Rows are points. Each copy is the shape, with its points in the same order, stretched, turned, moved and blurred by noise. Is it also mirrored, or only turned?

Shape (8 x 3):
[[ 4.1  1.1 -0.9]
 [ 2.7 -2.9  0.4]
 [ 3.5 -1.1 -0.3]
 [-5.7 12.4 -8.2]
 [ 0.5  2.8  2.5]
 [ 2.4 -3.6  0.2]
 [ 1.2 -6.0  1.9]
 [ 1.0 -1.7  2.3]]
Copy 1 (8 x 3):
[[  3.4  -2.2   0.4]
 [  0.5  -4.5   1.8]
 [  2.0  -4.7   1.4]
 [  3.0   7.1 -11.8]
 [  0.8   1.0   2.4]
 [  0.8  -5.2   1.7]
 [ -2.5  -6.3   4.0]
 [ -0.6  -3.2   3.1]]
Copy 1 is: only turned
Copy 2 (8 x 3):
[[  3.4   1.6   0.1]
 [  2.0  -1.9   1.9]
 [  2.8  -0.7   0.1]
 [ -6.2   9.4 -12.8]
 [ -1.3   3.7   2.1]
 [  1.9  -3.4   1.5]
 [  0.9  -4.9   4.0]
 [ -0.1  -0.4   2.5]]
Copy 2 is: only turned

Shape (9 x 4):
[[  6.0   3.4   3.9   1.2]
 [ -1.4  -2.0   1.3   2.6]
 [ -4.1   3.8  -0.9   0.4]
 [  5.4   2.6   3.6   0.2]
 [ -2.7  -1.3  -3.6   2.8]
 [ -4.9  -1.4   1.5   2.6]
 [ -2.4  -2.3   1.0  -2.8]
 [  1.3   3.6   1.7   2.6]
 [ -5.2  -2.0 -15.9   2.8]]
Copy 1 (9 x 4):
[[  4.2   3.9   5.1   2.3]
 [ -2.3  -2.2   1.6   1.1]
 [ -1.8   2.6  -0.6  -2.9]
 [  4.0   1.9   4.7   2.0]
 [ -2.6  -3.3   1.6  -1.3]
 [ -5.1   0.0  -0.2   0.2]
 [  0.0  -1.9  -2.9   2.9]
 [  0.6   3.5   3.4  -0.7]
 [ -3.3 -11.8  -1.4 -12.1]]
Copy 1 is: mirrored
Copy 2 (9 x 4):
[[  3.6   2.1   5.6   4.7]
 [  2.1  -0.6  -3.6   0.1]
 [ -4.1   4.5  -2.3   0.0]
 [  3.0   1.2   5.6   3.5]
 [ -2.0  -1.0  -6.3   1.7]
 [  1.2   1.8  -5.7  -2.3]
 [ -2.0  -1.3  -0.8  -3.1]
 [  1.4   4.3   0.9   3.2]
 [-11.3  -4.2 -13.3   5.4]]
Copy 2 is: mirrored

Shape (13 x 8):
[[ 2.5  4.3  1.5  1.5  8.1 -5.2 -4.1  5.3]
 [ 1.9 -3.2  7.5  4.0  1.0  1.0  1.2 -4.6]
 [-0.6 -0.2  2.0  7.6 -0.6 -4.2 -1.5 -0.6]
 [-2.7  0.6 -6.4 -3.3 -4.5  5.7 -0.3  3.0]
 [ 6.2  5.2  1.2  1.9  1.5 -4.6 -4.9  7.7]
 [-0.3 -0.8 -1.5 -6.7 -1.9  1.9 -0.3  0.1]
 [-1.1 -2.9 -1.9 -9.6 -0.5 -2.9  0.8 -4.1]
 [-3.9  2.1 -3.7 -7.8 -6.1  0.8 -3.4 -4.9]
 [ 2.6  5.5 -1.2  2.7  7.1 -0.4 -2.3  1.2]
 [-7.1 -2.4 -3.0 -5.7 -3.0  5.9 -2.4 -2.2]
 [ 8.9 -0.7  1.3  7.9  0.2 -1.4 -3.0 -4.7]
 [-1.5  0.8  1.3  2.1 -2.2 -0.3  6.2 -4.5]
 [-3.3 -5.1 -5.2 -3.2 -1.9  0.2  0.9 -2.5]]
Copy 1 (13 x 8):
[[-11.5   4.7  -3.5   5.1   6.0   0.8  -2.4  -2.7]
 [ -0.9  -2.9   6.9   5.0   3.3   3.7   5.3  -4.4]
 [ -2.9   0.2   2.9   7.0   2.0  -1.1   4.0   2.7]
 [  1.2   0.7  -0.7  -7.1  -7.1   4.0  -0.4   4.9]
 [ -7.1   5.2  -6.3   8.2   0.3   4.6  -2.9  -0.7]
 [ -1.5  -1.5  -1.5  -4.3  -4.2   5.2  -0.4  -2.1]
 [ -1.5  -4.7  -2.6  -6.9  -3.0   1.1   2.0  -6.6]
 [  2.3  -2.0  -0.3  -5.9  -9.4  -0.8  -4.3  -3.7]
 [ -3.3   4.7  -1.4   1.8   7.0   2.0  -2.6   0.0]
 [ -0.8  -4.3   5.1  -9.1  -6.7   1.1  -1.1   1.6]
 [  3.1  -2.8  -1.3   9.9   7.7   0.8   0.5  -0.9]
 [  2.0   0.6   3.9   1.2  -1.6   0.7   6.8  -0.7]
 [  0.9  -4.6  -2.2  -6.5  -4.2   0.1   4.9   1.0]]
Copy 1 is: mirrored
Copy 2 (13 x 8):
[[ 0.4  2.2 -0.8  4.3  9.0 -7.4 -3.7  1.8]
 [ 2.1 -3.8  7.2  4.9  2.9  4.7  0.3 -5.1]
 [-4.0 -1.9  3.1  7.1  1.2 -0.4 -3.6 -3.3]
 [-2.6  3.8 -2.3  1.2 -2.3  5.4  2.1  5.7]
 [ 3.9  2.1  0.1  7.8  3.8 -7.3 -4.2  5.1]
 [ 1.1  1.1  0.4 -2.5 -0.9  2.6  1.2  3.1]
 [ 0.4 -2.1 -0.6 -7.1 -0.8  0.0  1.2  0.1]
 [-0.6  4.4  0.1 -6.1 -6.8  2.3  0.2 -0.8]
 [ 1.1  3.1 -3.7  5.1  6.8 -2.1 -1.8 -2.2]
 [-3.5  4.4  1.9 -4.5 -1.9  7.4  0.9  1.8]
 [ 5.5 -3.5  1.0  8.1 -0.4  2.6 -6.8 -5.6]
 [-3.0 -2.3  1.0  3.2 -0.9  2.8  6.0 -5.0]
 [-3.6 -2.1 -1.1 -2.8 -1.5  5.4 -0.3  0.9]]
Copy 2 is: only turned
Copy 3 (13 x 8):
[[ 0.9  8.5  1.3  5.8  4.5 -3.7 -3.3  4.9]
 [ 3.8 -0.8  3.8  5.8 -2.1  3.7  4.1 -1.3]
 [ 0.4  0.7  2.4  7.2 -2.9 -5.1  3.5  1.6]
 [-8.3 -3.3 -4.4 -6.7 -1.9 -1.9 -4.0 -1.1]
 [ 2.1  5.9  1.9  0.9  0.4 -7.0 -3.2  8.3]
 [-2.1  1.2 -2.4 -5.2 -2.2  0.4 -4.1 -3.4]
 [ 2.0  3.6 -4.1 -4.1 -2.3 -0.5 -4.0 -8.9]
 [-3.7 -0.7  0.7 -5.1 -3.4 -4.7 -7.2 -8.9]
 [-0.5  2.2  1.5  4.5  7.2 -3.5 -3.1  3.1]
 [-8.2 -1.8 -2.0 -2.8 -4.3  2.6 -6.0 -7.3]
 [ 9.0 -5.0  3.2  6.8 -0.8 -4.5  0.6  3.0]
 [-0.6 -2.4  0.6 -0.6  0.7 -3.1  5.9 -4.5]
 [-2.7 -1.6 -6.5 -1.6 -3.3 -0.9 -2.5 -6.3]]
Copy 3 is: mirrored
Copy 4 (13 x 8):
[[ 5.5  7.3 -4.4  0.4  7.7  0.0 -3.6 -0.9]
 [ 1.1  0.5  7.3  7.0  1.2 -4.1  1.8  1.5]
 [-0.6  1.2 -1.8  7.6  2.8 -3.6  0.7  1.5]
 [-2.4 -6.2 -2.6 -3.0 -4.3  5.0  1.3  1.2]
 [ 7.5  4.8 -6.8  0.8  0.0 -2.1 -3.6  1.7]
 [-0.6 -4.3  1.6 -4.0 -2.3 -0.5 -0.8  0.7]
 [-3.2 -5.5  2.6 -6.7 -1.3 -7.0 -2.6 -1.9]
 [-4.9 -6.0 -0.8 -3.4 -9.3 -2.3 -3.5 -3.9]
 [ 5.1  3.7 -3.9 -0.7  4.2  1.0  0.3 -4.3]
 [-8.5 -6.7  3.3 -2.1 -4.5  3.8 -0.6 -1.0]
 [10.0 -0.1 -0.1 10.3  1.4 -4.7  0.5 -1.7]
 [-2.5  0.8  1.5  2.7 -1.2 -5.5  6.3 -0.2]
 [-4.0 -9.1  0.4 -1.1  0.6 -2.1  0.0 -1.0]]
Copy 4 is: only turned

Shape (13 x 9):
[[ -1.0   1.2   1.6  -6.2  -2.7  -4.1  -4.1  -2.8  -6.2]
 [  1.5   6.0  -0.5  -3.4   3.9  -2.0   0.9  -5.6  -7.0]
 [  5.9   1.2  -1.3  -0.2  -1.3  -0.3  -1.9   1.5 -11.5]
 [ -2.7  -6.7  -4.6   0.6   4.9  -1.2   6.0   0.4   6.3]
 [ -0.8  -1.1   0.8  -0.3  -0.3  -1.8   3.4  -0.5 -12.5]
 [ -1.5   4.2   1.7   2.9   0.6  -2.2   3.5  -2.1  -4.8]
 [ -1.6  -2.3  -0.3  -3.2   3.3   3.2   2.9   0.9   0.5]
 [ -1.9   5.0  -5.1  -0.8  -3.3   8.2  -2.3  -1.0   0.6]
 [ -2.0   3.2  -3.4  -3.6   1.1   0.2  -2.1  -2.7  -8.9]
 [ -6.2  -4.2  -1.8  -3.4   6.6  -3.5   5.1   2.8   1.2]
 [ -0.3   2.8  -0.8  -4.0  -0.4   5.3   2.1   1.1   0.6]
 [ -2.2   0.5   3.9   1.1   3.9   0.5  -3.1  -2.4  -5.5]
 [ -3.2  -3.6  -1.2  -2.4  -0.9   8.4   1.5  -4.7   4.5]]
Copy 1 (13 x 9):
[[ -7.9   3.7   0.3  -0.9  -4.9   2.2  -2.3   3.4  -4.1]
 [ -6.3   1.1  -2.1  -1.0  -1.4   8.4   0.4  -5.6  -2.4]
 [  0.9   9.1   0.9  -1.5   0.3   5.7   3.7   0.9  -7.9]
 [ -2.4  -6.9  -3.3   9.4   6.3  -6.4  -1.2  -3.0   2.4]
 [ -4.7   8.6   3.1   5.8   3.2   5.1  -1.6   2.6  -6.0]
 [ -2.5   4.2   1.7   2.1   1.3   3.9  -1.9  -1.4   2.4]
 [ -3.7  -4.6  -1.0   2.6   2.9   1.9  -1.0   2.0  -2.0]
 [ -1.8   0.4  -0.3 -11.6   4.1   3.0   2.1   3.9   1.1]
 [ -7.2   5.7  -1.9  -3.1   2.2   5.6  -1.2   0.5  -4.1]
 [ -7.6  -4.0  -6.5  10.7   4.1  -1.2  -4.0   1.5   2.1]
 [ -3.2  -3.9  -0.1  -4.1   1.3   5.0   1.7   4.7   0.5]
 [ -2.1   2.2   0.0  -0.1   0.5   4.1  -6.3  -0.8  -4.1]
 [ -3.1  -7.4   3.7  -3.7   3.7  -1.5  -1.0   2.0  -2.4]]
Copy 1 is: mirrored
Copy 2 (13 x 9):
[[  1.3  -0.2   6.3  -9.2   0.5  -1.5  -7.1  -0.3  -6.9]
 [  0.4   4.5   4.3  -2.3   3.7   0.7   2.2  -1.5 -11.2]
 [  7.2   4.3   2.8   1.0  -0.1  -6.6  -7.6  -0.5  -8.7]
 [  2.4  -9.2  -5.5   3.0   3.1   2.4   4.5  -4.2   6.3]
 [  3.5  -3.2   0.7   0.8  -3.2  -4.0  -3.9  -3.7 -12.8]
 [ -1.1  -0.7   3.4  -0.3  -2.7  -4.2   4.2  -0.8  -7.9]
 [  0.8  -5.5  -3.0   0.9   2.7   1.7  -1.2   3.3  -1.3]
 [  2.3   5.8  -2.8  -4.9  -4.1   0.9  -1.1   8.2   0.4]
 [  1.7   3.3  -0.3  -5.0  -0.1  -0.5  -4.6  -0.8  -9.8]
 [ -2.3 -10.0  -6.1  -0.6   5.1  -1.0   1.1  -3.6  -0.9]
 [  2.1  -1.1  -1.3  -2.3   1.4   0.1   0.3   7.7  -2.0]
 [ -5.2   0.2   3.0   1.5  -0.8  -0.9  -4.7  -0.8  -5.8]
 [  1.3  -3.5  -1.2  -0.5  -3.6   9.7  -1.4   6.4   3.1]]
Copy 2 is: only turned
Copy 3 (13 x 9):
[[ -0.6   3.1  -3.8  -1.9  -0.1   0.2 -10.3  -3.3  -2.6]
 [  5.5  -0.3  -3.1   0.6   3.8  -3.5  -5.4  -6.9  -2.6]
 [ -3.3  -2.1   0.4   1.9   1.3  -0.7  -5.2  -4.2  -9.6]
 [  1.3  -2.4  -3.3   3.4   0.1   3.5   8.5   1.2   6.4]
 [ -2.6  -0.9  -5.0   3.7  -3.5  -4.3  -5.0  -3.6  -6.4]
 [  0.9   4.2  -1.5   3.7   0.4  -5.0  -2.9  -7.2  -0.6]
 [  2.1  -0.9  -1.2   3.9  -1.2   0.1   0.3   3.2  -0.1]
 [  6.0   6.9   4.5   5.5  -3.1   6.6  -2.8  -3.6  -4.5]
 [  3.3   1.4  -4.6   4.1   0.3   0.5  -7.6  -3.9  -5.7]
 [  0.9   0.0  -9.4   3.3   1.5  -1.8   3.2   5.2   3.8]
 [  3.6   3.8   2.2   1.9  -2.2   0.9  -0.5   1.3  -2.7]
 [  0.2  -0.2  -0.9   6.8   1.8  -2.8  -9.4  -3.0   1.5]
 [  5.2   0.8   4.1   5.4  -7.2   5.4  -1.1  -0.7   3.2]]
Copy 3 is: mirrored

Shape (14 x 11):
[[  0.1  -3.2  -0.6  -0.1   5.0  -7.2  -1.6  -1.1  -1.1  -1.1   5.1]
 [ -7.9   6.6  -4.6  -0.6   0.2   2.0   2.7  -0.6  -1.1  -3.0   3.3]
 [  1.2  -3.7   0.9   1.5   8.2   0.1  -0.2  -0.5  -2.6   1.0   6.9]
 [ -1.7   2.7   0.7  -4.9   3.7   1.1   3.7  -1.5   3.0   0.4  -0.4]
 [ -4.9   0.1   5.5  -2.8  -1.5   4.7   5.4   0.7   0.7  -2.2  -0.7]
 [ -3.3  -1.7   3.8  -0.8   3.3   1.5  -5.5   2.7  -1.9  -0.1   3.2]
 [ -5.5   4.6   0.6  -6.7   1.1   0.2   1.0  -0.9  -1.0  -4.8   1.8]
 [ -0.8  -5.7  -2.2   3.9  -4.3   5.0   2.4   4.6   7.1  -7.9  -2.7]
 [ -1.3   3.7  -4.2  -2.5  -2.6   0.4  -2.2  -2.9  -1.0   1.4   4.7]
 [ -4.6  -4.5   8.2   2.3  -5.0   5.3   5.2  -1.3  -0.5  -5.3  -4.0]
 [  2.6  -5.6  -2.9   1.1  -5.1   7.4   2.5   5.0  -1.3 -10.0  -3.9]
 [ -1.0   1.9   3.8   2.3   0.0   4.7  -0.1  -2.5   1.1  -6.7  -1.7]
 [  4.6  -0.4   6.0   4.5   3.1  -3.8  -2.8   5.8  -4.4   0.1   7.2]
 [  0.5  -1.1  -0.4   2.8   6.3  -4.5  -2.3   1.9  -3.5   3.0  -0.1]]
Copy 1 (14 x 11):
[[ -1.8  -4.1   3.1   0.8   3.3  -2.6  -6.5   0.7   0.3   4.8   6.4]
 [ -2.3   6.8  -1.7   4.4  -3.2   4.3  -0.5   0.1  -0.5   3.7   8.5]
 [ -1.4  -4.4   1.2  -0.5   4.3   2.7  -4.5   0.7   3.8   8.3   3.9]
 [ -0.9   7.0  -1.4  -4.0   0.9   1.2   1.3   0.1  -1.4   5.0   0.2]
 [ -3.7   4.1   0.6  -2.3  -0.3   2.7   6.5   0.5  -0.6   1.3  -1.7]
 [ -1.9  -3.5   5.9   0.5  -2.4   3.3  -1.7   3.0   0.6   5.2   0.7]
 [ -2.6   4.6   0.7  -1.8  -5.8   1.5  -0.2   0.3  -1.8   2.8   3.8]
 [ -1.7   5.1   2.8   4.7   5.3   3.2   1.8   8.2   4.4  -6.4   1.4]
 [  1.0   1.6  -2.8   4.6  -2.6   0.2  -3.4   1.0  -1.0   5.1   2.2]
 [ -4.8   0.9   2.7   1.4   3.7   1.5   9.2  -1.2   0.1  -3.5  -5.1]
 [  0.4  -0.7  -0.3   3.3   2.7   5.1   1.4   5.3   2.0  -9.4  -0.9]
 [ -1.2   4.3   4.1   2.1   0.2   4.1  -0.1  -2.1   2.3  -1.4  -0.7]
 [  5.8 -11.0   5.7   2.3   0.9  -0.2  -2.3   1.8   4.2   5.4   5.7]
 [  2.0  -5.5   4.7   2.8   5.3   1.1  -3.7  -0.2  -2.9   5.9   4.2]]
Copy 1 is: only turned
Copy 2 (14 x 11):
[[ 2.4  2.7  1.7 -4.7  2.1 -9.8 -1.5 -1.5 -3.0 -1.7  3.8]
 [ 0.8 -0.2  7.5  4.3  4.8  1.4 -3.0 -3.7 -1.1 -3.9 10.3]
 [ 5.4  3.2  1.5 -7.4  1.4 -7.9 -3.4 -3.6  0.6  3.1  6.1]
 [-3.2  0.4  1.0 -1.8  4.4 -2.7  0.9 -4.7  1.6 -1.1  3.4]
 [-1.3  0.5  2.6  5.8 -3.0 -2.5 -3.2 -5.9  3.2  1.4  3.1]
 [ 0.4  7.4 -0.9 -3.7 -3.7 -4.6 -5.6 -0.3 -0.1  1.3  5.7]
 [-2.3  2.9  3.0  2.2  3.0 -1.9 -4.4 -6.1 -1.7 -4.8  4.5]
 [-0.9 -5.9 -2.6  8.3 -2.9 -8.4 -1.7  2.3  9.2 -8.3  4.5]
 [ 1.5 -0.9  1.3 -1.3 -0.6  0.9  0.5 -2.5 -3.9 -3.4  6.5]
 [-0.7 -4.6  4.5  7.9 -7.3 -4.9 -7.6 -4.1  4.1  2.1  0.3]
 [ 2.6 -8.1 -5.4 10.5 -1.7 -5.1 -6.7  0.7  4.7 -7.0  0.5]
 [ 0.1 -2.1  5.2 -0.2 -1.7 -3.2 -8.2 -1.9  4.7 -4.4  0.1]
 [ 9.4  9.7  1.5 -2.6 -5.6 -5.8 -3.5  2.0 -1.2  1.8 -3.0]
 [ 1.5  3.0  0.6 -5.4  3.9 -4.4 -2.0  3.6 -4.0  3.0  2.5]]
Copy 2 is: mirrored
Copy 3 (14 x 11):
[[ -8.9  -1.0   0.6   1.4   0.8  -2.5   6.5  -1.5   2.7   1.4   3.8]
 [ -4.5   0.7   0.3   8.1  -2.1   5.6  -2.6   2.8  -1.6   9.4   2.9]
 [ -3.1  -2.2   3.2   2.1   7.7  -1.2   7.4   1.3   4.4  -0.5   5.0]
 [ -0.3   4.9  -3.0  -1.0   0.2   0.5  -2.1   3.2   1.4   6.1  -1.2]
 [  0.3   4.2   5.9   0.7   1.4   4.3  -2.4   5.7  -3.7   7.8  -3.7]
 [ -3.1  -6.2   3.4  -0.5   1.9   3.5   2.5   4.8   1.3   1.9   1.3]
 [ -3.8   4.2  -0.3   2.2  -4.7   6.2  -0.4   4.8  -1.8   7.0  -1.1]
 [  2.7   1.6   9.8  -1.7  -0.5  -1.4  -8.2   2.2 -10.8   5.3   6.0]
 [ -2.8  -1.1  -1.8   6.5  -3.5   3.2  -2.5  -5.3   0.9   2.3   0.8]
 [ -2.5   4.4  12.2  -0.3   4.3   4.4  -4.2   4.2  -8.7   5.0  -2.4]
 [  6.5   3.3  10.5   3.2   0.8   1.4  -6.3   3.3 -15.9  -0.2   4.2]
 [ -2.5   2.8   6.7  -0.6   1.3   3.8  -6.6   4.7  -3.9  -0.2   2.6]
 [ -3.4  -7.3   7.9   4.5   3.4  -3.4   5.0   4.9   4.8  -6.5  -0.3]
 [ -5.8  -5.4  -2.2   2.1   5.5  -3.2   3.4   2.7   2.3   0.1   2.1]]
Copy 3 is: mirrored
